Each row is a point. Each copy is the shape, with its points in the same order, stretched, turned, moved and blurred by noise. Say if it was mirrored as well.

Shape (6 x 2):
0.8 2.7

-0.3 -4.6

7.4 3.6

-1.8 -3.6

-5.3 -2.2

-2.8 0.0
Copy 1 (6 x 2):
4.3 0.3

-4.0 -3.0

8.9 -4.5

-4.4 -0.6

-4.5 3.0

-0.7 2.0
Copy 1 is: only turned
Copy 2 (6 x 2):
3.0 0.1

-3.4 -3.8

2.7 7.8

-1.2 -4.4

1.3 -8.1

1.9 -5.1
Copy 2 is: mirrored

Shape (9 x 4):
3.7 5.8 -1.0 -6.3

-1.0 -4.5 -3.1 -1.1

0.3 0.4 7.5 1.5

-6.8 3.8 -8.0 4.1

-0.8 3.5 -6.2 1.5

-4.2 -1.2 1.3 -2.7

-4.2 -0.8 -7.5 2.5

-5.3 -2.8 0.5 -1.8

-2.2 -4.7 -3.1 -0.7
Copy 1 (9 x 4):
5.0 3.8 -3.1 -0.1

0.5 -4.5 2.4 2.1

-1.2 4.3 5.7 -2.6

-7.5 -0.7 -4.5 5.9

-2.1 1.6 -3.5 5.5

-1.2 -1.5 0.6 -2.4

-4.2 -3.6 -1.7 5.6

-2.4 -3.8 1.0 -2.6

-0.4 -4.9 1.6 2.0
Copy 1 is: only turned
Copy 2 (9 x 4):
6.6 -7.8 -0.7 -1.4

-1.2 2.7 -5.3 -3.2

-2.2 1.1 6.3 0.9

-5.4 -1.6 -10.0 6.0

1.4 -1.1 -6.5 4.7

-3.9 -0.9 -0.8 -3.9

-3.1 1.6 -9.3 1.7

-6.2 0.1 -2.3 -4.2

-1.9 3.2 -5.2 -3.7
Copy 2 is: mirrored
Copy 3 (9 x 4):
-0.5 -0.2 7.8 -6.3

3.3 -4.2 -2.1 -1.0

4.5 5.3 2.0 3.0

-8.7 -8.1 -1.3 1.3

-4.1 -6.8 3.1 -1.0

0.8 1.2 -2.8 -1.8

-3.5 -8.0 -2.5 1.0

0.8 0.6 -4.2 -0.1

3.5 -4.2 -2.8 -0.4
Copy 3 is: mirrored
Copy 4 (9 x 4):
1.2 4.4 -7.2 -6.2

5.3 -0.1 2.7 -0.7

-4.9 -5.5 -3.0 -0.5

-2.2 9.5 9.1 0.5

-0.1 6.9 2.1 0.6

-0.5 -0.9 2.3 -4.1

1.7 5.3 7.1 1.4

-0.5 -0.9 4.7 -3.9

4.0 0.0 4.0 -1.0
Copy 4 is: mirrored

Shape (11 x 8):
-0.9 5.0 -1.9 0.0 -4.7 4.4 2.6 -0.9

3.1 1.1 -1.3 2.1 -5.6 3.9 4.6 -2.0

-4.6 3.2 -2.0 8.9 -1.1 -8.6 1.9 -0.9

-4.2 -7.1 -1.7 0.6 3.3 -2.8 -4.4 -4.0

0.5 2.7 -0.1 0.1 -1.7 0.6 1.7 5.0

4.8 2.7 -1.6 -5.0 -0.1 -2.4 2.2 -1.1

-5.3 -6.8 -1.6 -3.7 -3.0 -5.5 0.3 -2.6

-2.9 2.5 5.5 3.6 -0.8 -4.5 0.6 -0.7

-4.3 -9.4 0.4 -3.0 3.4 -2.4 2.2 -1.1

1.7 -1.0 -0.2 -3.2 -5.4 2.9 0.5 1.3

5.0 2.1 -1.4 1.0 -7.7 1.6 2.2 1.3
Copy 1 (11 x 8):
-3.7 6.7 -0.1 5.0 -0.8 4.5 3.0 -1.1

0.9 3.7 0.7 5.9 -1.5 3.9 6.9 -1.8

-6.7 1.4 -6.8 6.1 2.6 -8.6 3.8 4.5

-4.6 -7.1 -1.5 -1.2 2.9 -4.2 -2.0 -6.6

-0.7 3.6 -0.4 3.1 -2.5 2.8 0.0 3.0

1.0 6.3 -3.0 -2.8 0.3 1.5 3.3 -1.8

-6.4 -4.2 -3.8 -3.2 -3.9 -3.4 2.5 -5.4

-4.8 2.5 2.9 1.5 1.3 -7.1 2.8 2.3

-4.7 -8.4 -0.7 -5.2 -0.3 -0.2 2.1 -2.6

0.4 2.3 1.3 2.2 -5.2 4.0 1.7 -3.7

3.1 5.5 -0.5 6.3 -5.1 2.7 4.5 -1.5
Copy 1 is: only turned
Copy 2 (11 x 8):
-5.3 6.4 -6.3 -3.6 -2.8 -0.8 -1.9 -0.9

-4.6 5.0 -5.9 0.8 -7.1 -0.8 -1.1 -2.9

-8.1 6.1 -0.8 6.5 0.9 -8.1 6.6 0.7

-4.9 -8.7 -1.7 6.0 3.6 1.2 4.3 -3.2

-2.9 3.9 -4.6 -2.9 -3.2 -1.2 1.7 5.1

2.3 -0.2 -3.2 -5.5 -3.9 -4.8 3.1 -2.2

-7.1 -8.5 -4.9 -0.2 -2.6 -2.4 6.2 -1.0

-6.9 3.3 3.4 1.8 -1.7 -2.0 6.7 1.8

-2.6 -8.6 -6.3 2.9 -0.3 3.9 10.5 0.5

-4.0 -0.9 -5.6 -4.5 -6.3 0.6 -1.6 1.6

-2.6 3.1 -5.6 -1.4 -8.7 -4.0 -3.9 1.9
Copy 2 is: only turned
